Each point is reached from the start by the listed moves, each made once or not at all, plus a little noise. Is the number of moves made odd or even? Then give how often each move was made.

Moves:
(1): [+0.37 -0.57]
(2): [+0.32 +0.43]
Start: [+0.06 -0.25]
Points:
[+0.04 -0.22] -> even (0, 0)
[+0.72 -0.36] -> even (1, 1)

Moves:
(1): [+0.64 -0.17 +0.37 +0.27 +0.07 +0.00]
(2): [+0.16 +0.59 -0.02 -0.24 +0.16 -0.16]
(3): [-0.20 +0.12 +0.59 -0.22 +0.14 -0.17]
(4): [-0.12 +0.27 +0.00 +0.72 -0.39 +0.11]
Start: [+0.12 +0.08 -0.04 -0.09 -0.65 +0.03]
Points:
[+0.01 +1.06 +0.53 +0.18 -0.78 -0.14] -> odd (0, 1, 1, 1)
[+0.07 +0.72 +0.57 -0.54 -0.36 -0.30] -> even (0, 1, 1, 0)
[+0.70 -0.10 +0.35 +0.18 -0.57 +0.04] -> odd (1, 0, 0, 0)

Moves:
(1): [+0.70 +0.23 -0.16 +0.03 +0.16 -0.19 -0.04 -0.09 +0.24 -0.35 +0.18]
(2): [-0.18 +0.69 -0.11 -0.14 +0.05 -0.16 -0.08 -0.01 +0.28 +0.20 +0.35]
(3): [+0.10 +0.19 +0.69 +0.15 +0.14 -0.03 -0.15 +0.10 +0.15 -0.02 +0.16]
(4): [-0.09 +0.04 +0.03 +0.80 -0.23 -0.05 +0.11 +0.03 +0.09 +0.02 -0.11]
(5): [-0.22 -0.29 -0.20 +0.27 +0.74 -0.06 -0.15 -0.25 +0.34 +0.12 +0.08]
(6): [+0.20 +0.27 -0.30 +0.05 +0.00 +0.57 -0.30 -0.13 -0.04 +0.12 -0.04]
(7): [+0.02 +0.00 +0.15 +0.01 +0.03 +0.26 +0.60 -0.07 +0.10 +0.05 -0.06]
(8): [+0.24 -0.04 -0.19 +0.05 +0.19 -0.04 +0.01 +0.59 +0.13 +0.31 -0.05]
(9): [-0.04 -0.18 -0.01 -0.08 -0.29 +0.11 -0.04 +0.12 +0.67 -0.09 -0.13]
Start: [+0.08 +0.23 +0.23 -0.05 +0.30 -0.27 -0.30 +0.43 -0.39 +0.23 -0.10]
Points:
[+0.50 +0.28 -0.28 -0.01 +0.21 +0.38 -0.62 +1.02 +0.37 +0.57 -0.32] -> odd (0, 0, 0, 0, 0, 1, 0, 1, 1)
[+0.00 -0.25 +0.00 +1.01 +0.75 -0.05 +0.23 +0.86 +0.96 +0.65 -0.37] -> odd (0, 0, 0, 1, 1, 0, 1, 1, 1)
[+0.23 +0.87 +0.76 -0.04 +0.43 -0.12 +0.01 +1.16 +0.97 +0.69 +0.18] -> odd (0, 1, 1, 0, 0, 0, 1, 1, 1)
[+0.07 -0.05 +0.68 +1.17 +0.88 -0.09 +0.08 +0.97 +1.10 +0.63 -0.20] -> even (0, 0, 1, 1, 1, 0, 1, 1, 1)

Moves:
(1): [+0.75 -0.09 -0.04 +0.31 -0.20 +0.18 -0.12 +0.07 +0.64 -0.08 -0.38 +0.49 -0.07]
(2): [+0.11 +0.37 -0.15 +0.01 -0.02 -0.40 +0.22 +0.13 +0.02 +0.08 -0.25 -0.05 -0.01]
(3): [-0.38 +0.57 +0.70 +0.08 -0.07 -0.15 -0.12 +0.13 -0.10 -0.71 +0.04 -0.13 +0.03]
(4): [-0.01 +0.28 -0.23 +0.76 -0.11 -0.05 -0.10 +0.18 -0.32 -0.51 -0.19 +0.56 -0.17]
(5): [+0.01 +0.31 +0.00 +0.07 +0.43 +0.13 -0.14 -0.37 +0.10 -0.06 +0.22 +0.05 -0.24]
(6): [-0.17 +0.15 -0.21 -0.24 +0.06 +0.28 +0.27 -0.11 +0.01 -0.31 -0.09 +0.24 +0.24]
(7): [-0.01 -0.25 +0.23 +0.07 +0.25 -0.25 +0.27 -0.12 -0.10 -0.05 +0.01 +0.16 +0.05]
(8): [+0.15 -0.28 +0.05 -0.34 +0.62 -0.03 +0.21 +0.71 +0.09 -0.05 -0.05 -0.21 +0.20]
(9): [-0.24 -0.07 +0.14 +0.12 -0.04 +0.13 +0.07 +0.10 +0.39 +0.05 -0.23 +0.25 -0.52]
(10): [+0.10 +0.27 +0.35 +0.32 +0.11 +0.19 -0.01 +0.21 -0.37 +0.54 +0.19 +0.07 +0.18]
(11): [-0.16 +0.15 -0.20 +0.51 -0.31 +0.28 +0.54 -0.03 +0.55 +0.14 +0.72 +0.00 -0.09]
(12): [+0.05 -0.10 +0.04 -0.37 -0.02 -0.06 +0.08 +0.16 +0.04 -0.05 +0.34 +0.52 -0.34]
Start: [-0.01 -0.07 +0.56 -0.16 +0.39 -0.42 -0.01 +0.08 +0.47 +0.09 -0.40 -0.28 -0.05]
Points:
[-0.08 +0.92 -0.17 +0.62 +1.06 -0.21 +0.99 +0.58 +0.94 -0.64 -0.05 +0.31 -0.13] -> even (0, 1, 0, 1, 1, 1, 0, 1, 0, 0, 1, 0)
[-0.12 +0.81 +1.66 -0.01 +1.48 -0.29 -0.06 +0.73 +0.19 -0.21 +0.02 -0.51 +0.11] -> even (0, 0, 1, 0, 1, 0, 0, 1, 0, 1, 0, 0)
[-0.47 +1.01 +1.29 -0.24 +0.68 -0.76 +0.12 +0.24 +0.91 -0.60 -0.25 +0.35 -1.15] -> odd (0, 1, 1, 0, 1, 0, 0, 0, 1, 0, 0, 1)

Moves:
(1): [+0.50 +0.35 +0.09 +0.10 +0.15 +0.03 -0.21 -0.26 +0.38 -0.08 -0.15 +0.01 +0.09 -0.48 +0.22 +0.17 +0.10 -0.27 +0.18 -0.19]
(2): [+0.01 +0.32 +0.36 +0.09 +0.06 +0.05 -0.16 +0.05 +0.06 -0.01 +0.12 +0.12 -0.14 -0.02 +0.29 -0.19 -0.20 +0.21 +0.41 +0.04]
(3): [-0.06 +0.03 +0.49 -0.16 -0.11 +0.07 +0.39 +0.21 +0.08 -0.04 -0.01 -0.05 -0.18 +0.03 -0.15 -0.02 +0.36 -0.20 +0.37 -0.22]
(4): [-0.26 -0.19 -0.04 +0.26 +0.20 +0.16 +0.09 -0.26 +0.04 -0.03 +0.31 +0.02 -0.05 -0.15 +0.24 +0.03 +0.00 +0.03 -0.17 +0.19]
(5): [+0.03 +0.24 -0.15 -0.23 +0.32 -0.23 -0.04 +0.12 +0.03 +0.12 +0.12 -0.17 +0.07 -0.06 +0.27 +0.23 +0.09 -0.06 -0.08 +0.19]
(6): [+0.04 +0.09 -0.39 +0.07 -0.15 +0.37 -0.04 -0.06 -0.26 +0.18 +0.27 -0.08 +0.20 +0.14 -0.25 +0.22 -0.08 -0.07 -0.02 -0.03]
(7): [-0.18 +0.31 -0.04 -0.10 +0.04 -0.21 +0.28 -0.10 +0.09 -0.01 +0.06 -0.04 +0.24 -0.10 -0.10 +0.27 +0.02 -0.04 -0.19 -0.19]
(8): [+0.31 +0.28 -0.06 +0.35 -0.17 -0.20 +0.29 +0.25 +0.15 +0.17 -0.05 -0.10 -0.15 +0.16 -0.26 +0.01 +0.21 -0.02 +0.10 +0.11]
(9): [+0.09 +0.11 -0.15 -0.03 -0.02 +0.08 -0.02 +0.23 +0.34 -0.13 +0.01 +0.11 +0.31 +0.29 -0.18 +0.00 +0.13 -0.01 -0.04 -0.07]
(10): [+0.19 +0.10 +0.34 +0.01 +0.15 -0.12 +0.02 -0.17 -0.14 +0.40 +0.10 -0.04 +0.31 -0.09 +0.11 -0.04 +0.25 +0.05 -0.11 +0.00]
(11): [+0.25 -0.05 +0.07 +0.07 +0.04 -0.09 -0.10 +0.00 -0.10 -0.12 +0.34 +0.01 +0.19 -0.06 -0.05 -0.09 -0.17 -0.03 +0.08 +0.05]
(12): [+0.04 +0.10 -0.10 -0.24 +0.07 +0.07 +0.23 +0.08 -0.02 +0.05 +0.01 +0.30 -0.05 -0.19 -0.09 -0.05 -0.07 -0.05 -0.03 +0.13]
(13): [-0.23 +0.15 -0.46 +0.23 -0.03 +0.15 -0.03 +0.14 -0.10 -0.13 -0.22 -0.05 +0.50 -0.41 -0.01 +0.02 +0.10 +0.19 +0.10 +0.28]
(14): [+0.11 +0.10 +0.25 +0.11 +0.50 -0.28 +0.06 -0.12 -0.58 -0.16 -0.26 -0.14 +0.02 +0.36 -0.17 -0.05 +0.23 +0.00 -0.11 -0.03]
(15): [+0.29 +0.04 -0.07 -0.16 -0.02 -0.14 +0.30 -0.12 -0.13 +0.01 -0.17 -0.04 +0.22 +0.19 +0.48 -0.04 -0.05 +0.12 -0.07 -0.02]
(16): [+0.04 +0.01 +0.07 +0.09 -0.16 -0.16 -0.13 +0.04 -0.12 -0.01 +0.23 +0.42 +0.04 +0.11 +0.15 +0.73 -0.11 +0.12 +0.24 -0.52]
(17): [-0.02 +0.07 -0.01 -0.01 -0.22 +0.03 -0.06 +0.03 -0.14 -0.10 +0.10 -0.01 -0.22 -0.29 -0.11 -0.12 +0.36 +0.10 -0.20 -0.03]
(18): [+0.16 -0.07 +0.29 +0.09 -0.04 +0.19 -0.02 +0.02 -0.08 +0.04 -0.05 -0.14 -0.04 -0.21 -0.16 +0.07 -0.01 +0.27 -0.28 +0.32]
Start: [+0.20 -0.05 +0.09 +0.35 +0.10 -0.18 +0.00 +0.18 -0.48 -0.30 -0.10 -0.18 +0.16 -0.18 +0.08 +0.29 +0.00 -0.35 +0.04 +0.28]
Points:
[+0.74 +0.82 +0.49 +0.86 +0.37 -0.11 +0.91 +0.37 -0.78 -0.37 +0.10 -0.32 +0.38 +0.85 +0.14 +0.19 +0.61 -0.30 +0.48 +0.30] -> even (0, 1, 1, 1, 0, 1, 0, 1, 1, 0, 0, 0, 0, 1, 1, 0, 0, 0)
[+0.60 +1.16 +0.65 +0.36 +0.46 +0.31 +0.56 -0.09 +0.11 +0.00 +0.60 +0.17 +0.89 -0.78 +0.17 +0.68 +0.44 -0.73 +0.41 -0.05] -> odd (1, 1, 1, 1, 0, 1, 1, 0, 1, 1, 0, 1, 0, 0, 0, 0, 0, 0)
[+1.20 +1.48 +0.88 +0.12 +0.68 -0.25 +0.04 +0.31 -0.91 -0.09 +0.52 +0.28 +0.65 -0.37 +0.18 +1.15 +1.10 -0.58 +0.60 -0.48] -> odd (1, 1, 1, 0, 1, 1, 0, 0, 1, 1, 0, 1, 0, 1, 0, 1, 1, 0)
[+0.45 +0.90 -0.59 +0.85 +0.02 -0.51 +0.67 +0.57 -0.40 -0.32 +0.28 -0.25 +1.12 -0.63 +0.40 +1.44 +0.71 +0.36 -0.52 +0.56] -> even (0, 0, 0, 1, 1, 0, 1, 1, 1, 0, 0, 0, 1, 0, 1, 1, 1, 1)
[+0.88 +0.41 +0.23 +0.50 +0.26 -0.55 +0.36 -0.11 -1.65 -0.35 +0.36 -0.18 +1.03 +0.27 -0.01 +1.39 -0.20 +0.03 -0.33 -0.14] -> odd (0, 0, 0, 0, 0, 1, 1, 0, 0, 0, 1, 0, 0, 1, 1, 1, 0, 1)
[+0.70 +0.56 -0.44 +0.47 +0.00 +0.13 +0.33 +0.46 -1.60 -0.64 -0.20 +0.14 +1.10 -0.23 -0.26 +1.09 +0.49 +0.36 -0.37 +0.33] -> odd (0, 0, 0, 0, 0, 1, 0, 0, 1, 0, 0, 1, 1, 1, 1, 1, 1, 1)
[+0.97 +1.07 +0.69 +0.70 +0.44 -0.73 +0.72 +0.36 -0.66 -0.40 -0.43 -0.41 +0.65 +0.50 +0.00 +0.38 +0.31 +0.17 -0.16 +0.43] -> odd (0, 1, 0, 0, 0, 0, 1, 1, 1, 0, 0, 0, 0, 1, 1, 0, 0, 1)
[+1.03 +1.04 -0.34 +0.48 +0.60 -0.70 -0.13 +0.26 -0.79 -0.78 -0.48 -0.04 +1.23 -0.46 +0.66 +1.25 +0.84 -0.11 +0.09 -0.08] -> even (1, 0, 0, 0, 1, 0, 0, 0, 1, 0, 0, 0, 1, 1, 1, 1, 1, 0)
[+1.03 +0.81 +1.11 +0.55 +0.70 -0.59 +0.97 +0.45 -1.11 -0.37 +0.35 -0.39 -0.16 -0.37 +0.38 +0.07 +0.73 -0.03 +0.01 +1.00] -> odd (0, 1, 1, 1, 1, 0, 0, 1, 0, 0, 1, 1, 0, 1, 1, 0, 1, 1)

Moves:
(1): [+0.20 +0.17 +0.21 +0.11 -0.02 +0.29 -0.15 +0.22 +0.13 -0.23 +0.00 -0.19 +0.13 -0.10 +0.09 +0.05 -0.12 -0.02 -0.12 +0.11 -0.15 +0.09 -0.27 +0.15 -0.23]
(2): [-0.24 -0.12 -0.12 -0.06 -0.01 -0.08 -0.20 +0.07 -0.12 +0.20 -0.13 -0.11 -0.03 -0.13 +0.06 +0.29 -0.07 -0.13 +0.06 -0.15 +0.06 +0.08 +0.07 -0.15 -0.15]
(3): [-0.05 +0.28 +0.02 +0.00 +0.03 -0.11 +0.19 -0.12 +0.07 -0.01 +0.13 +0.19 +0.05 +0.05 +0.05 +0.07 +0.03 +0.20 +0.06 -0.05 -0.18 -0.01 +0.07 -0.05 -0.07]
(4): [+0.25 -0.14 +0.10 -0.02 +0.03 -0.01 +0.07 +0.08 +0.01 -0.04 +0.04 +0.04 -0.13 +0.37 -0.02 -0.08 -0.16 +0.08 +0.00 -0.07 +0.15 -0.02 +0.02 -0.11 -0.13]
(5): [+0.03 -0.17 -0.14 +0.09 -0.09 +0.17 +0.06 +0.02 -0.12 +0.20 +0.18 +0.04 -0.33 -0.14 +0.27 +0.09 +0.06 +0.15 -0.07 +0.02 +0.08 +0.03 -0.07 +0.15 +0.15]
(6): [-0.12 +0.02 +0.32 -0.15 +0.32 +0.09 -0.19 -0.04 +0.26 -0.02 -0.02 +0.19 +0.18 +0.03 -0.06 -0.18 -0.06 -0.09 -0.08 +0.11 -0.01 -0.11 +0.48 +0.04 +0.04]
(7): [-0.05 +0.07 +0.06 -0.12 -0.13 -0.16 +0.03 +0.11 +0.12 +0.29 -0.10 -0.18 +0.30 +0.16 +0.14 +0.12 +0.06 -0.35 -0.26 -0.29 -0.03 -0.14 -0.21 -0.36 +0.17]
(8): [+0.15 +0.01 +0.25 -0.08 -0.10 -0.04 -0.05 -0.03 -0.01 +0.32 -0.14 +0.07 -0.27 +0.17 -0.25 +0.00 -0.16 +0.07 -0.08 +0.22 -0.11 -0.36 -0.18 +0.08 +0.02]
(9): [+0.07 -0.14 +0.21 -0.16 -0.02 -0.25 +0.09 +0.33 +0.18 -0.05 -0.01 +0.00 -0.07 +0.28 -0.17 +0.06 +0.18 -0.13 +0.05 -0.38 -0.13 +0.21 +0.05 +0.04 -0.15]
(10): [-0.05 +0.08 +0.03 -0.23 -0.07 +0.23 -0.02 +0.05 +0.06 -0.20 -0.18 +0.10 +0.37 -0.13 +0.08 +0.07 +0.05 -0.56 +0.40 -0.11 +0.20 +0.04 +0.08 -0.20 -0.15]
(11): [-0.15 -0.23 -0.16 +0.15 +0.43 +0.07 +0.20 +0.08 +0.03 +0.01 +0.19 -0.11 -0.23 -0.11 -0.18 -0.14 +0.26 +0.01 +0.06 -0.06 -0.19 +0.04 +0.00 -0.02 +0.12]
(12): [+0.20 -0.08 +0.02 -0.19 +0.19 +0.02 -0.10 -0.03 -0.20 +0.33 +0.04 -0.12 +0.05 -0.22 +0.01 +0.22 +0.08 +0.22 +0.25 +0.20 +0.13 -0.27 +0.45 -0.15 +0.38]
(13): [-0.01 +0.01 +0.00 +0.16 -0.11 +0.23 +0.03 +0.41 -0.20 +0.20 +0.16 -0.13 +0.20 -0.07 +0.08 -0.10 +0.04 +0.37 -0.04 -0.23 +0.00 +0.17 -0.08 -0.05 -0.05]
(14): [+0.25 +0.24 +0.02 -0.45 +0.01 -0.29 +0.07 -0.03 -0.09 +0.50 +0.08 +0.18 +0.12 -0.31 -0.23 +0.42 +0.30 +0.46 +0.00 -0.63 -0.01 +0.09 -0.02 -0.17 -0.44]
(15): [-0.03 +0.56 -0.20 +0.20 -0.33 +0.00 +0.28 -0.35 -0.29 -0.23 -0.01 +0.21 -0.12 -0.18 -0.02 +0.25 +0.53 +0.01 +0.11 -0.23 -0.02 -0.15 +0.28 +0.01 -0.30]
(16): [+0.09 -0.17 -0.10 -0.03 +0.06 -0.04 +0.14 +0.00 -0.18 +0.01 -0.40 -0.14 +0.39 -0.08 +0.31 +0.24 -0.03 -0.08 +0.22 -0.14 +0.16 +0.13 +0.13 -0.06 -0.59]
(17): [-0.24 +0.19 -0.39 +0.19 -0.24 -0.15 +0.08 +0.07 +0.20 +0.04 +0.34 -0.26 +0.17 -0.40 +0.09 -0.37 +0.15 -0.19 -0.14 +0.11 -0.22 -0.03 +0.10 -0.07 +0.29]
(18): [-0.19 +0.22 -0.36 +0.02 -0.10 -0.13 -0.10 +0.14 +0.25 +0.11 -0.06 -0.20 -0.35 -0.21 -0.23 -0.14 +0.01 -0.34 -0.36 -0.20 -0.29 +0.81 -0.43 -0.08 -0.06]
(19): [+0.00 -0.21 -0.07 +0.15 -0.09 -0.19 -0.22 -0.05 -0.31 -0.05 -0.04 +0.27 -0.08 -0.35 -0.08 +0.10 -0.04 +0.11 +0.06 +0.48 -0.04 -0.01 -0.01 +0.06 -0.07]
(20): [+0.14 +0.20 -0.11 -0.02 -0.08 +0.07 +0.07 +0.15 -0.04 +0.13 +0.05 +0.12 -0.08 +0.16 +0.32 -0.08 -0.08 +0.16 -0.08 -0.22 +0.07 -0.20 -0.21 +0.03 +0.10]
(21): [+0.17 -0.05 +0.01 +0.00 -0.12 +0.39 +0.09 +0.37 +0.29 -0.16 +0.14 +0.01 +0.04 -0.32 -0.36 +0.00 +0.10 +0.56 -0.08 +0.14 -0.08 +0.25 +0.13 +0.04 +0.09]
(22): [-0.03 +0.19 +0.24 -0.20 -0.16 -0.05 -0.03 +0.01 +0.03 -0.27 -0.20 -0.17 -0.06 -0.28 -0.03 +0.07 -0.30 -0.04 -0.25 +0.12 -0.11 +0.01 -0.13 +0.04 +0.00]
(23): [-0.11 +0.25 +0.18 -0.19 -0.10 -0.08 -0.06 +0.23 +0.05 +0.22 +0.10 -0.06 +0.25 -0.05 -0.08 +0.07 -0.32 +0.11 -0.25 +0.20 +0.03 -0.06 +0.07 +0.17 +0.26]
(24): [-0.02 +0.03 -0.09 +0.03 -0.11 +0.20 +0.07 +0.22 +0.07 -0.03 +0.31 -0.17 -0.07 +0.08 +0.15 -0.28 +0.12 +0.33 -0.21 +0.18 +0.14 +0.20 -0.21 +0.03 -0.04]
Start: [-0.12 +0.05 +0.01 -0.02 -0.13 -0.10 -0.24 +0.38 +0.31 -0.11 +0.45 +0.01 -0.24 -0.08 +0.30 -0.15 -0.24 -0.15 -0.03 +0.50 +0.25 +0.05 -0.29 -0.23 +0.17]
Points:
[+0.37 +1.13 +0.09 -0.88 -0.73 -0.03 +0.03 +1.83 +0.24 +0.94 +0.50 -0.65 -0.46 -0.60 +0.09 +0.60 +0.49 -0.01 -0.48 -1.25 -0.04 +0.67 -1.03 -1.14 -0.74] -> even (1, 1, 0, 1, 0, 0, 1, 1, 1, 1, 1, 1, 1, 1, 1, 0, 0, 1, 0, 1, 0, 1, 0, 1)
[+0.33 +0.09 -0.13 -0.27 -0.47 +0.50 +0.30 +2.11 +0.38 +0.27 +0.85 -1.16 +0.41 -0.52 +1.45 -0.26 +0.06 -0.20 -0.22 -0.26 +0.33 +0.34 -0.62 -0.79 +0.05] -> even (1, 0, 0, 1, 1, 0, 1, 0, 1, 1, 1, 1, 1, 0, 0, 1, 1, 0, 0, 1, 0, 1, 0, 1)
[+0.24 +1.08 +0.27 -1.16 -0.52 -0.54 -0.31 +1.61 +1.21 +1.05 +0.14 -0.57 +0.35 -1.28 +0.04 +0.62 -0.18 +0.12 -0.86 -0.57 -0.65 +0.62 -0.25 -0.92 -0.42] -> odd (1, 1, 1, 0, 0, 1, 1, 1, 1, 0, 0, 1, 0, 1, 0, 1, 1, 1, 0, 1, 1, 1, 0, 0)
[-0.38 +0.63 -0.33 -0.06 -0.69 +0.56 -0.08 +0.88 +0.78 -0.56 +0.94 +0.05 +0.18 -0.73 +0.21 -0.45 +0.44 -0.13 +0.02 +0.47 +0.47 +0.30 +0.66 -0.65 -0.17] -> even (0, 1, 0, 1, 0, 1, 0, 0, 0, 1, 0, 0, 0, 0, 1, 0, 1, 0, 0, 0, 1, 0, 0, 1)
[-0.01 +0.61 +0.08 -0.54 -0.54 -0.50 -0.39 +0.92 +0.29 +0.95 +0.29 -0.50 +0.53 -0.95 +0.26 +0.56 -0.49 +0.09 -0.34 +0.23 +0.02 -0.02 -0.40 -0.31 -0.69] -> odd (1, 1, 0, 0, 0, 0, 0, 1, 0, 0, 0, 0, 0, 1, 0, 1, 1, 0, 0, 0, 0, 0, 1, 0)
[-0.08 +0.59 +0.00 -1.31 -0.42 -0.58 +0.04 +1.74 +0.61 +1.02 +0.96 -0.73 +0.37 -0.63 +0.43 +0.24 +0.03 -0.18 -0.43 -0.63 +0.36 -0.02 -0.20 -1.15 +0.45] -> odd (0, 1, 0, 1, 0, 0, 1, 0, 1, 1, 1, 1, 0, 1, 0, 0, 1, 0, 0, 1, 0, 1, 1, 1)
[-0.30 +0.76 +0.24 -0.92 -0.54 +0.35 -0.31 +2.04 +1.08 +0.39 +0.57 -0.46 +0.31 -0.68 +0.34 -0.03 -0.10 +0.04 -0.60 -0.39 +0.03 +1.09 -0.24 -1.04 +0.29] -> odd (0, 1, 1, 0, 0, 1, 1, 0, 1, 1, 0, 1, 1, 0, 0, 0, 0, 1, 0, 1, 1, 1, 0, 1)
[+0.19 +0.06 -0.22 -0.12 -0.06 -0.31 +0.06 +0.81 +0.43 +0.98 +0.85 -0.43 -0.43 +0.06 +0.42 -0.46 -0.10 -0.15 -0.31 +0.40 +0.05 -0.95 -0.29 -0.82 +1.13] -> odd (0, 0, 0, 1, 0, 0, 1, 1, 0, 0, 1, 1, 0, 0, 0, 0, 1, 0, 0, 1, 0, 0, 0, 0)
[-0.11 +0.70 -0.65 -0.31 -1.26 -0.26 -0.01 +0.74 +0.11 +0.43 +0.05 -0.22 -0.22 -1.74 +0.31 +0.79 +0.07 -0.44 -0.12 +0.55 -0.06 +0.43 +0.03 -1.09 -0.23] -> odd (0, 1, 1, 1, 1, 0, 1, 1, 0, 1, 0, 1, 0, 0, 1, 1, 1, 1, 1, 0, 1, 1, 0, 0)
[-0.24 +0.69 +0.39 -0.10 -0.54 -0.39 +0.02 +0.99 -0.05 -0.23 +0.23 -0.19 -0.35 -0.77 +0.13 +0.64 -0.16 +0.30 -0.32 +0.82 -0.29 +0.22 -0.44 +0.04 -1.02] -> even (1, 1, 1, 0, 0, 0, 0, 1, 1, 0, 1, 0, 0, 0, 1, 1, 0, 0, 1, 0, 0, 1, 1, 1)
[-0.13 +1.05 -0.82 +0.46 -0.95 +0.96 +0.65 +1.58 +0.66 -0.72 +1.07 -0.77 -0.16 -1.59 +0.60 -0.39 +0.49 +0.35 -0.47 +0.10 -0.28 +1.63 -0.67 -0.45 -0.78] -> even (1, 0, 1, 1, 1, 0, 0, 0, 0, 1, 1, 0, 1, 0, 1, 1, 1, 1, 0, 0, 1, 1, 0, 1)
